Each row of a before or after table is a point. One or more steps were done to the points. Then noise was added and the rows were shuffled. The steps act on how far a point lies along the listed directions, d1 being the first. What was done? A step turns or swaps two directions, mirrors them in a line or flattens them onto one, adds a multiple of one to another, or multiplies one. Angles are multiples of 10 degrees, from the lower direction toward the higher: turns from -170 to 170, lines from 10 to 170 but not 90. Use the fewest steps. Two steps may share a direction if one is a turn and the other turns, adds or multiplies; they go together, in the order done. Otherwise the lowest direction goes first.
In the rows, zero is written as 128.

Directions:
(1): [ 91 121]
(2): [135  91]
Before, 14 rows:
[[100 110]
 [ 88 136]
 [134  96]
 [ 85 151]
 [152 108]
 [114 122]
 [109 113]
 [161 101]
 [155 101]
 [ 87 120]
 [138  85]
 [146  90]
 [ 88 115]
 [ 94 142]]
After:
[[131 171]
 [101 110]
 [ 87 105]
 [153 155]
 [126 141]
 [ 93 112]
 [ 85 133]
 [167 162]
 [152 165]
 [133 170]
 [121 152]
 [ 86 122]
 [ 96 136]
 [118 160]]
Steps: turn d1 and d2 by -110 degrees

Directions:
(1): [119 102 143 134 103 179]
(2): [ 80 146 122 147  97 113]
(3): [153 100 124 175 114 107]
Before:
[[106 139 123 158 107  97]
 [116 141 116 164 110  83]
 [106 139 118 149 113 103]
 [143 121 139 138 121 123]
 [154  95 130 123 134 167]
 [123 148 126 105 147 149]
 [161  92 139 140 129 108]
 [141 127 137 104 147 140]
 [162 109 130 145 135 145]
 [134 128 128 160 118 112]
 [133 128 124 101 146 132]
 [165 103 138 144 142 134]]
After (12 x 6):
[[ 86 149 136  98 123 148]
 [ 91 137 108 153 106 102]
 [126 103 127 201  94 105]
 [202  78 131 178 131 117]
 [145  72 134 203  84  91]
 [188  96 132 158 142 112]
 [ 85 175 130  70 147 169]
 [173 104 126 142 144 122]
 [126 117 118 192  98 106]
 [ 90 141 128  88 128 155]
 [172  96 129 188 117 106]
 [142 115 135 161 109 110]]
Steps: turn d1 and d2 by 150 degrees; multiply d3 by 2.5

Directions:
(1): [119 129 105 102 161 158  83 160 155 105 142]
(2): [120 103 141 166 116  97 113 136 170  89 102]
(3): [157  82  98 147 167 106 134 117 138 153 155]
Before:
[[ 89 134 125 122 137 150  79 173 162  66 126]
 [155 142  99  92 170 162 118 146  87 170 175]
 [ 86 137 148 113 129 145  86 148 157  96 105]
 [125 174 132 114 114 141 156 109  77 157 130]
 [125 116 152 181  94 108 154 119 135 106 103]
 [ 98 159 175 146  57 109 137 139 151  81  73]
 [155 113  94  86 166 151 125 141 118 151 155]
 [107 133 159 147  89 106 152 118 126 119  91]
 [ 93 147 168 142  85 141 105 144 153  96  92]
 [115 140 132 130 102 130 108 151 133 124 106]]
After, 10 rows:
[[141 118 101 116 170 144  85 167 137 126 157]
 [100 154 171 140  77 141 125 130 131 117  95]
 [117 142 136 134  96 128 117 146 129 126 106]
 [106 180 173 123  57 125 162 124 110 119  91]
 [ 90 122 145 155 109 120 101 156 165  62 107]
 [ 90 129 161 132 112 127 102 138 154  95  92]
 [120 174 119 103 132 156 129 128  95 143 136]
 [149  95 100 109 163 136 106 152 156 120 137]
 [134 137 143 151  99 130 172 107  96 143 122]
 [114 152 150 122  98 125 163 114  96 145 109]]
Steps: multiply d2 by 0.7; turn d1 and d2 by 50 degrees

Directions:
(1): [133 129 154 126  65 139 100 144 173 146 105 118 178 146 109 106 142 119]
(2): [ 97 157  83 174  97 124 148 116 153 118 119 111 120  68 135 107 133 132]
Before:
[[156 128 137  94 185 106 146 139  96 115 151 135  93 155 125 167 116 122]
 [114 137 101 145 175 114 162 109 101 113 141 116  75 120 129 132 116 139]
 [112 159 120 165  43 125 112 127 188 129 108  97 146  78 135  86 144 128]
 [111 145  91 173 170 137 155 126 105 103 155 146  97  80 145 135 133 140]
 [140  88 154 104 165 137 106 120 106 131 157 151 120 187 125 161 119 115]
 [156 109 204  97  77 148  91 150 152 151 106 131 180 207 119 120 149 123]
 [129 116  96 153 114 130 145 126 133 122 136 110 114 106 146 124 122 149]
 [138 126 113 110 156 126 142 106 115 121 152 134  98 119 124 151 141 134]
 [116 141 122 155  40 120 100 127 182 150 120 113 163 109 112 109 145 120]]
After (9 x 18):
[[143 106 125 137  89 142 125 142 148 134 132 111 145 136 128 117 129 144]
 [ 96 154  76 182  82 110 134 101 155 132 139 108 114  63 138 118 137 127]
 [171 120 165  81 161 109 126 143 110 122 141 135 114 181 113 162 119 114]
 [150 117 148  95 126 129 121 124 135 134 139 134 131 159 110 142 148 126]
 [149 117 171 104 114 130 106 140 139 149 119 114 146 186  95 117 130 122]
 [147 120 174 124 100 156  96 158 156 141 123 146 182 159 111 118 153 118]
 [105 146  85 159 182 120 177  98  86  93 145 128  53  89 171 144 121 148]
 [132  96 135 116 187 136 117 113  93 121 168 155  99 174 133 165 115 120]
 [103 162 108 176  62 120 125 121 180 123 110 100 120  54 143  88 144 130]]
Steps: mirror d1 and d2 in the line at 60 degrees

Directions:
(1): [195 104 123 128 100 139 166  98 130 129 122 120 116 132 128 138 124 107
  98  98  90 106 161 183]
(2): [143 107 101 128 147 165 146 108 147 130 140 156  62 126 190 137 114 142
 138 162 133 141 145  92]
(3): [158 111 137 130 135 150 118 140  76 106 171 101 103 109 110 107 176 140
 127 117 171  83 143 103]
(4): [170 125 156 104 161  80  97 121 120 122 151 180 120 145 103 172 109 152
 160 103 128 139 150 123]
(5): [160 138 138 144  99 154 130 100 112 176 100 159 123 147 125 128 136 162
 134 109 162 121  53 129]
(6): [118 126 168 131 132 174 113 113 122 102 153 155 164 141 140 121 137 155
 150 170  67  87 118 147]
Before:
[[144 101  96 125 141 127 147 131 139  90 156 109  60 116 145 119 120 116
  125 120 161 121 186  94]
 [ 99 127  99 107 183 109 120 144 147 110 135 143  92 126 181 159  95 118
  139 164 126 172 156  63]
 [122 113  99 131 115 164 155 123 128 142 136 113  97 103 156 116 129 113
  110 159 135 127 142 114]
 [131 115 143 139 115 158 126 110  92 156 120 141 105 122 116 113 169 165
  116 125 167 111  91  90]
 [152 123 159 140 106 144 139 136 108 121 144  90 156 127  94 113 160 114
  105  94 119  97 117 169]
 [142 104 129 121 113 136 138 143  74 132 123  78 151 123  84 115 173  95
   89  93 163  79 126 147]
 [ 52 157  95 142 103 138 118 133 111 153  93  80 152 123 114  80 143 115
  123 132 165 123  92 117]
 [ 97 154 147 125 131 102 107 128 124 163 122 146 101 141 113 126 135 152
  146 135 187 139  54  87]
 [205 123 105 118 137 101 156 106 138 165 117 159  75 137 137 187 107 109
  135 104 137 162 148 131]
 [123 146 146 126 142 106  63 138 100 146 150 171 110 128  95 134 142 175
  165 125 220 152  83  67]]
After (10 x 24):
[[129 117 143 139 108 153 128 114  91 158 116 132 111 121 110 110 170 157
  109 119 166 106  89  99]
 [130 105 161 107 164 152  95 137  73 110 166 150 141 140 111 136 163 149
  148 143 147  79 122 103]
 [151 117 118 163  51 200 152 105 108 149 113  84 133 111 117  81 169 114
   78 125 142  87  93 168]
 [123 128 138 122 127  90 118 153 115  82 151  90 135 121  80 110 136 111
  122  89 148 103 165 127]
 [ 42 157 122 135 126 160  96 125 109 134 116 119 157 133 132  87 140 148
  152 167 145 113  89 104]
 [185 143 148 122 114  84 134 121 115 152 115 138 164 142  79 174 127 105
  130  84 104 128 128 181]
 [146 117 163 123 159 146 113 130 118 113 176 155 109 137 137 140 141 158
  157 131 137 123 123 107]
 [101 137 129 115 133  99 108 150 113 138 138 124 137 108 100 129 129 125
  133 133 162 144 125 102]
 [111 140 138 145  78 156 154 109 128 160 106 100 124 133 126  94 151 122
  100 140 135  96  53 149]
 [101 135 100 125 119 101 152 152 134 117  99  66 154 116 130 126 120  64
   80 118 105 144 152 141]]
Steps: swap d1 and d4; multiply d2 by 0.7; turn d2 and d6 by -110 degrees

Directions:
(1): [196 157 129  90 126 142 192 138 128 188 122 107 103 112 120 107 148 133
 142  92 139 161 115 130 128 111 133 176 140 168 102 134 108 117 165  91
 139 126 177 100 120  89 144 125 141 134 144 144 164 141  78 104 149 123
 118 135  93  85 135 147  96 154 136 147]
(2): [114 123 108 103 137 159 160 138 109 145 142 150 143 117  88 169 107 128
 122 127 112 123  83 161  87 140 101  93  67 121 168 161 122 111 126 153
  91 104 140  83 179 123 147 112 143 149 135  84  93 134 135  99 102  91
 122  93 141  78  90 131 122 169 113 133]
(3): [154 119 121 119  87 148 103 174 102 132 140 153 130 150  96 153 154 131
 164 134 130 122 150 168 143  79 131  87 156 180 150  88 110 130 117 118
 191 122 101 118 144  79  94 169  94 124 140 114 143 105 190 130 110 119
 130 144 129 114  94 178 113 117 127 132]
(4): [143 125 154 115 147  88 145 177 100  99 137 123 119 143 115 108 164 129
 169  69 128  88 128 120 120 173  77 109 144 131 117 133 144 157 120 192
 150  88 147 120 114 153  97 134 173 167 101 113 120 101 118 147 150 116
  91  84  92 162 134 146  99 116 147 133]
Before (14 x 64):
[[ 97 125 127 143 144 108 113 104 122  91 125 144 146 130 138 128 120 114
  121 145 138 115 146 120 135 147 113 123 131 105 134 133 148 148 116 162
  112 142 113 131 136 153 128 122 132 139 120 124 113 123 139 139 121 141
  122 125 143 169 135 114 135 120 133 113]
 [ 89 117 116 144  97 159  74 150 121 105 154 154 156 141  93 179 108 133
  140 161 118 111 142 165 136 105 122  52 108 142 195 109 135 107  95 154
  147 135  78 125 175 103 109 159 114 119 133  82 105 114 218 136  72 101
  134 108 177 139  73 154 132 113 117 108]
 [146 134 107 140 124 170 109 126 143 144 133 134 146 120 121 135 124 139
  125 164 125 150 138 149 148  87 151 120 135 168 139 113 100 120 132 103
  147 132 119 131 151  91 119 147  93  92 140 145 130 120 160 120 110 131
  159 158 132 123 112 135 128 110 139 137]
 [121 118 174 151 141  89  99 158 129  91 131 113 116 147 142 117 140 136
  156 113 141  95 156 104 141 148 111 127 175 126 130 119 152 162 130 166
  171 129 129 157 103 136  79 149 151 144 109 131 136 112 136 147 146 141
  124 108 113 181 143 141 126 101 153 118]
 [106 119 139 139 108 120 105 163  96  90 161 162 137 159 122 140 138 129
  157 129 128  83 123 134 118 138 105  62 157 142 142 112 138 130 111 157
  161 105  94 138 148 137  97 143 115 138 134 100  98 100 188 142 122 124
  117 103 132 146 101 154 117  88 119 124]
 [ 87 103 123 134 137 132 123 132 108  95 147 147 144 136 117 123 118 119
  122 138 116  94 127 144  95 158 125  93 111 107 150 125 140 141 112 172
  104 107 109 148 140 146 126 120 139 137 123  96 105 107 170 144 111 111
  132 119 127 131 113 106 143 129 119 135]
 [124 138 125 146 128 134 119  95 135 123 108 110 125 112 151 109 118 132
  108 152 132 155 148 115 146  98 158 160 127 136 116  98 116 105 150  90
  120 154 127 130 115 113 132 126 110 124 135 145 144 132 109 142 140 155
  151 158 147 117 140 130 128 126 122 125]
 [128 100 127 185  48 130  16 160 116  87 117 152 146 181 126 150 155 119
  149 180 135 113 224 145 180  49 184  83 211 163 139  27 127 144  94  93
  225 167  37 185 108  89  79 204  30  82 123 151 159 108 229 179 100 147
  148 196 154 181 106 176 157  83 127  96]
 [148 122  96  85 138 148 172 135 105 157 139 132 119 106  88 158 123 123
  138 110 104 133  85 149  84 131 116 111  61 130 150 157 117 114 139 142
  113 116 151  78 184 118 154 112 144 147 156  90  98 148 125 108 104  79
  115  82 113  69  99 144 112 167 122 127]
 [126 119 132 125 109 129 111 175  94 105 148 135 137 150 117 150 134 136
  147 108 139 110 127 153 110 151  98  73 135 134 147 104 144 140 122 152
  155  85 125 140 138 132 101 151 121 146 135  98 111 111 147 148  97 107
  120  87 146 145 117 148 121 117 142 120]
 [150 118 110 104  78 175 123 145 114 161 134 159 128 132 101 179 103 129
  121 153 145 151 113 177 113  68 144  94 128 177 166 111 104  97 128  84
  148 134 124  94 186  75 136 171  99 121 155 117 125 138 165  95  85 108
  152 142 151  71  79 156 115 158  96 133]
 [ 88 102 102 163 120 148 105  88 153 114 128 147 131 132 159 149 111 113
   92 179 134 140 140 140 139 111 148 118 118 104 147 110 119 111 110 103
  114 156  90 138 138 146 145 112  68  85 128 143 117 138 162 131 109 138
  149 158 177 127 135  97 183 114 107 106]
 [ 58  95 102 149 129 145  89 144  97  80 151 159 173 130  84 176 106 113
  137 158 111  72 119 174 105 154 114  42  88  94 181 142 133 132  90 178
  106 101  86 119 185 139 114 138 144 156 115  63  70 117 212 128  83 117
  140 104 170 124  92 134 138 133 115 116]
 [191 147 122  82 105 154 144 191 105 154 153 144 144 140  71 156 159 123
  189 100 136 137 133 189 121 117  99 100 130 181 175 121 114 135 135 134
  180 100 144  78 162  72 100 159 129 150 129  83 130 113 139 112 119  88
  104 113 137  87  68 163  88 159 134 150]]
After (14 x 64):
[[174 123 152  89 122 111 168 190  93 127 139 133 111 141 104 127 148 126
  166  62 147 105 106 143  97 148  77 101 148 166 129 128 131 136 128 164
  158  86 168  90 152 125 112 163 173 173 116 114 116 117 115 115 129 100
   99  84  97 123 108 157  76 145 127 142]
 [107 115 148 158 113 135  77 127 144 116 128 128 128 140 136 150 107 134
  125 171 140 124 163 130 150  94 150 119 160 134 153 106 127 137 131 117
  166 160  99 157 131 101  94 152 103 110 136 132 140 131 171 129 114 143
  159 147 151 142 119 138 151 113 135 113]
 [179 149 125  96  93 166 147 178 111 171 151 131 124 131  80 146 146 137
  172 110 133 143 136 169 143  84 122 103 140 203 158 105 112 102 134 120
  181 125 131  96 157  53 114 165 131 130 146 100 154 119 168 116 102  99
  116 113 129  98  79 188  85 135 133 128]
 [233 138 146 112  67 120 132 217  86 152 118 123 107 166  94 115 209 127
  206  72 144 121 190 147 160  70 134 129 226 223  99  50 111 151 143 105
  246 121 130 124  96  57  79 198  93 132 118 150 194 105 149 153 142 122
  100 155  77 136 111 222  84 122 153 134]
 [129 120 110 114 107 165 140 123 119 149 141 144 130 127 112 124 118 122
  123 152 125 137 133 164 111 106 161 125 124 150 146 110 116 118 137 110
  121 128 119 134 145  91 139 132 111 115 154 111 141 122 164 125 109 117
  148 161 127  84 106 124 136 143 115 145]
 [173 144 131 115 149 132 154 161 121 136 133 113 133 123 113 102 158 145
  158  96 129 127 130 133 139 135 107 130 146 170 118 132 116 140 140 152
  156  93 158 115 133 115 101 139 146 134 119 136 132 103 120 131 141 122
  122 117  89 147 130 144  98 110 158 146]
 [141 143 142 132 148 112 146 120 122 118 112  98 117 115 146  95 134 132
  127 108 129 136 135 108 136 133 125 162 123 134 103 111 121 120 155 127
  119 129 155 115 106 130 125 120 146 152 121 136 138 121  83 148 157 143
  127 126 121 130 143 138 108 131 135 130]
 [128 120 116 128  88 153  98 159 106 122 142 142 140 146 122 159 124 135
  134 134 142 131 133 165 118 119 128  77 136 146 157  89 130 127 128 113
  160 105 112 142 144 107 111 160  93 124 153 108 123 121 160 139  82 115
  142 115 161 122 110 151 131 124 134 120]
 [152 131  92 110  96 187 144 148 103 172 138 139 142 115  73 165 127 118
  151 148 131 138 123 192 125  77 157 100 122 173 152 118  88 105 143  85
  147 124 125  95 176  48 131 154 114 133 157  93 135 135 183  95  97 120
  148 152 143  56  91 173 108 157 118 137]
 [135 140 110 123 121 144 133  98 130 139 121 146 137 121 130 137 120 116
  115 158 146 152 145 138 143 100 148 145 139 143 133 121 120 124 140 100
  129 160 124 116 147 102 146 128 105 120 150 136 144 139 135 113 115 141
  139 155 141 121 125 132 122 141 125 120]
 [116 113 105 108 145 122 136 126 108 117 139 131 128 115 106 151 120 122
  133 122 102 111 104 133  93 151 114 101  72 103 148 153 135 127 118 164
  110 117 129 104 172 152 143 113 146 144 137  96  85 139 135 130 109  94
  112  77 118 109 111 128 131 143 126 116]
 [192 139 120 100 123 151 202 132 138 180 127 119  93 123 136 112 161 121
  140  96 150 163 123 145 132 110 124 168 145 164 105 118  93 117 154  90
  147 131 166  95 121 104 146 117 108 118 134 156 159 141  96 107 151 122
  115 142 109  85 146 138 125 143 130 133]
 [125 123 138 117 124 116  94 183 105  85 155 149 164 155  92 155 150 117
  179 110 131  91 145 166 119 166  82  71 123 129 184 124 143 154 102 189
  161  92 112 113 150 131  85 150 144 154  96  75  95  98 160 143 116  96
   97  93 154 149  80 134 110 128 134 131]
 [137 136 125 125  83 150 118 151 109 129 157 161 129 153 119 147 136 131
  152 149 136 119 125 149 130  91 135  79 161 170 144 101 115 108 129 102
  174 125  96 128 155  96 109 155  86 118 156 112 125 115 195 126 115 127
  131 135 136 109  92 166 117 106 112 130]]
Steps: turn d1 and d4 by 120 degrees; turn d3 and d4 by 40 degrees; multiply d2 by 0.7

Directions:
(1): [119 114 115 140 141 125 122 158 131 109 136 100 125 105  96 159 167 164
 145  84 111 170 171 112 132 138 104  78 165 133 144 145 159 125 151 146
  86 130 155  71 110 134 125 140  92 108  96 137 155 143 141 163 142 152
 132  96 137 150 207 124 149 119 159  83]
(2): [154 100 151 168 141 126 106  85 161  99  96 108 113 112 154 154 134 122
 121 147 140 146 133 116 101 152 128 185 157 118 116 131 161  67 122 143
 102  91 137 100 135  68 117 117 138 141 135 131 102 113 140 153 160 107
 141 162 132  51 155 151 169 150 108 153]
(3): [ 97 141 140 166 153 100 144 116  69 146 135 133 158 104 139 120 115 143
  73 155  97 178 132 159 128 146  85 154 106 132 132  83 158 176 114 105
 100  95  99 110 112 135 134  97 135 142 124 131 165 124 137 128 128 132
 135 140 108 150 125  95 194  74  93 152]
(4): [107  98 112 103 101 113 168 124 143 188  86 141 106 120 169 114 127 136
 130 136  90 108 126 120 175 103 136 124 148  85 133 152  97 154  87 146
 132 127 122  80 177 126  93 138  92 143 173 141 103 164 145 155  97 104
 120 117 124  96 132 130 178  85 134  98]
Before, 14 rows:
[[131 125 145 154 129 117 155  80 119 159 106 136 139 122 172 121 109 119
   89 167 120 129 112 137 143 113 126 174 118 120 118 107 128 131  92 121
  129  94 115 117 141 101 124 125 147 138 141 108 129 122 131 130 116 102
  121 161 126  86 104 127 176  90 104 163]
 [125 116 138 137 106 116 135 106 154 129 124 126 119 119 150 119 126 142
  126 132 131 121 141 124 140 108 138 126 143 117 113 143 131 128 100 154
  124 133 131 100 167  96 106 129 126 138 149 143 112 143 144 154 117 126
  121 133 122 103 125 131 153 122 128 120]
 [135 138 127 186 160 150  78 151 127  71 157  91 133 119  72 161 168 143
  127  86 153 188 163 117  94 159 103 107 159 162 137 104 186  84 178 133
   69 117 168 106  81 130 141 139 132  95  71 126 161 103 113 142 183 166
  130 128 142 144 192 132 112 162 147 120]
 [132 143 156 159 144 127  90 122 119  65 161  84 137 119  93 156 172 150
  134  98 152 185 146 132  81 147  92 110 136 165 134 105 179 106 161 119
   95 124 150 122  77 137 143 124 151  99  81 133 163  91 122 129 169 152
  145 129 122 156 170 126 126 151 125 125]
 [126 107 102  90 128 118 133 144 131 144 124 134 122 127 127 122 148 139
  148 104 105 125 126 118 152 100 129 101 140 130 148 138 121 153 145 134
  133 143 138 124 148 134 113 137 114 113 129 133 123 157 146 129 135 135
  112  98 133 155 136 113 121 109 148 105]
 [139 126 141 176 162 134  96 111 107 106 131 138 138 119 126 132 134 115
  112 146 145 134 131 137 101 147 119 165 117 133 125 111 156  94 136 132
  123 106 127 155 108 119 140 119 142 136 130 125 144  99 125 123 154 129
  129 155 117 108 128 137 153 149  95 140]
 [154 119 138 139 143 152 113 145 141  94 129 103 110 135 107 146 136 133
  153 110 144 138 145 124 129 140 125 119 136 125 123 128 152  88 143 125
  131 133 154 116 125 119 129 141 125  97 108 124 121 120 115 132 147 121
  132 135 152 126 148 114 118 162 140 132]
 [113 141 141 129 116 107 132 122  90 156 119 145 125 125 150 107 116 132
  102 153 112 133 120 150 140 133 126 144 109 134 133 105 142 147 109 135
  125 116 133 133 146 117 126 126 143 133 149 128 151 135 128 130 128 117
  129 127 122 140 112 105 168 100 112 143]
 [131 146 130 159 166 132 109 139  76 104 173 122 159 115  97 129 123 130
  108 118 144 167 146 158  77 172  94 125 102 153 123  91 172 151 163 114
  111 133 120 144  65 155 168 112 162 119  65 133 171  99 108 113 150 161
  127 121 117 194 145  99 103 131 128 146]
 [141 120 135 172 170 133  83 172 150  44 154  74 147  98  86 192 176 163
  164  57 130 205 179  94  95 156 108  81 186 156 136 154 215  68 188 145
   49 121 173  78  79 109 145 126  87  98  61 140 152 119 136 162 185 160
  151 102 154 141 249 144 118 151 177  93]
 [139 155 112  75 102 161 107 148 156 108 144 153 119 164  97 112 111  97
  160 120 160  69  99 136 114 103 159  95 112 163 134 144  80 111 147 120
  174 176 132 197 123 163 149 145 149  99 129 117 121 108  93  91 105 123
  110 123 136 165  63 143  41 176 145 132]
 [173 143 146 145 155 138  91 120 153  83 129 127 122 130 132 155 143 128
  123 124 174 139 127 114  97 148 123 146 131 143 117 123 164  67 161 136
  117 111 143 148 106 108 133 125 133 127  99 125 125 118 112 138 159 163
  149 136 136 121 155 143 102 173 129 128]
 [126 145 126 108 120 145 114 156 138 101 153 130 148 145 100 120 131 110
  141 122 166 119 105 131 102 126 133 116 102 143 124 123 115 122 140 122
  152 158 130 169 114 154 140 143 150 120 111 112 150 107 104  88 136 139
  124 135 121 170 118 128  61 168 130 133]
 [114 128 136 173 157  86 128 112 109 142 112 122 137  90 125 143 139 158
  102 145  98 174 146 148 126 151  88 128 163 128 124 115 175 134 125 132
   92 102 132  77 117 108 121 106 119 139 124 137 141 133 155 156 141 132
  135 142 107  83 182 121 223  91 110 150]]
After (14 x 64):
[[132 128 115 104 101 134 167 128 131 170 121 145 127 146 140 112 125 127
  133 126 115  96 117 119 167  78 149 101 121 120 124 141  90 147 100 130
  150 147 134 125 151 150 121 161 119 117 143 108 127 147 118 128  90 118
  106 112 139 133 109 126 119  95 149 108]
 [151 108 121 119 144 129  99 114 153 103 120 128 112 123 127 144 147 125
  150 113 131 133 125 107 123 118 135 137 149 137 132 135 149 102 157 140
  119 122 145 127 138  97 120 132 131 117 121 122 111 136 146 135 166 123
  124 120 137 115 151 133 117 147 136 135]
 [143 136 134 118  94 130 128 117 154 124 148 138 124 143 131 121 118 124
  141 125 157  95 130 119 132 102 156 111 125 141 112 151 117 126 123 148
  149 162 131 145 157 109 122 138 143 130 130 134 108 139 124 131 108 138
  107 131 130 131 102 129  88 155 137 126]
 [120 123 126 105  97 120 132 150 125 156 115 139 105 127 143 119 133 135
  133 123 107 115 127 128 161 122 142 115 137 131 138 136 127 129 110 165
  134 134 152 113 159 119 117 142 120 125 155 135 130 147 133 147 121 118
  128 106 129 135 139 117 147 111 147 109]
 [109 104 130 169 145 104 158 104  88 172 110 133 140  94 163 118 119 133
   80 161  92 168 140 154 114 161  84 159 128 103 120 100 165 167 109 126
   96 104  99  71 120 126 123 108 130 153 118 150 140 126 136 155 129 122
  129 130 108 126 157  97 203  71 108 142]
 [108 142 160 156 129 103 138  79  96 145 125 121 142 118 163 111 131 134
   80 164 123 162 109 165 112 134  89 172 108 129 131  83 147 159  97 104
  116 100 103 124 123 128 122 102 160 137 136 135 138 100 128 121 131 105
  135 166 107 122 103 112 184  97  76 159]
 [110 128 122 145 141 127 132 124  82 162 131 160 142 128 137 101 121 126
  110 146 117 113 121 147 137 120 122 138  95 116 135 111 127 158 111 127
  143 121 109 154 122 159 131 122 122 147 150 131 154 128 127 113 122 127
  115 131 105 143  96 113 161 107  95 118]
 [128 145 173 176 161 115 117  88 110 119 120 142 163 118 183 112  78  90
   81 181 131 144  86 151  91 143 131 227  96 132 108  87 165 113 113 100
  118  84  90 170 132  83 145  79 167 162 142 129 107  93 123  96 148  97
  143 186 117  76  81 128 151 119  75 205]
 [106 129 136 155 144 118 123 141 114 101 144 109 160 103 114 144 141 145
  108 128 128 186 131 138  95 152  89 127 124 137 131 106 162 135 134 125
   96 120 123 106 105 137 139 122 137 127  97 121 178 113 131 125 153 144
  142 142 117 160 170 109 145 122 109 135]
 [124 150 127 156 157 130  83 146 118  68 162 110 146 107  71 163 141 142
  112 105 132 186 162 145  90 155  91  97 142 188 143 113 183 111 175 118
   86 124 143 113  79 140 157 118 134  89  78 129 186  97 122 135 148 151
  131 119 134 176 163 118 132 139 129 132]
 [123 130 120 108  99 108 151 109 147 192  99 158 114 135 154 101 106 121
  132 165 111  80 100 142 159 110 146 127 135 106 106 142  87 150  96 135
  170 141 122 133 159 120 108 124 131 147 177 133  89 147 143 123  97 105
  118 137 108  73  98 142 161 113 117 152]
 [143 129 154 146 147 145 122 124 107 108 129 124 129 140 129 122 107 121
  119 138 138 142 123 146 129 145 119 149 105 122 120  98 148 118 123 104
  143 123 129 142 120 125 132 121 144 117 121 127 133 104 109 114 138 114
  130 151 134 128 107  97 129 138 110 159]
 [139 170 153 140 151 117 129 114  93 138 133 157 147 127 151 121 110 125
   78 158 146 134 107 151 117 134 111 160  83 139 119  81 138 144 134 104
  140 103 103 165 119 134 139 107 146 143 120 121 142 125 106 116 128 162
  146 139 120 159 100 109 123 118  96 150]
 [115 151 144 183 149 119 126  90  93 145 123 140 140 125 157 112 109 113
   59 177 130 155 109 159 116 144 103 193 109 131 119  62 147 138 109 105
  102  81 108 131 124 120 122 109 161 145 146 122 129  99 118 109 147 116
  127 183 110 101  92 117 171 108  80 186]]
Steps: multiply d1 by 0.7; turn d1 and d2 by 120 degrees; turn d3 and d4 by 80 degrees
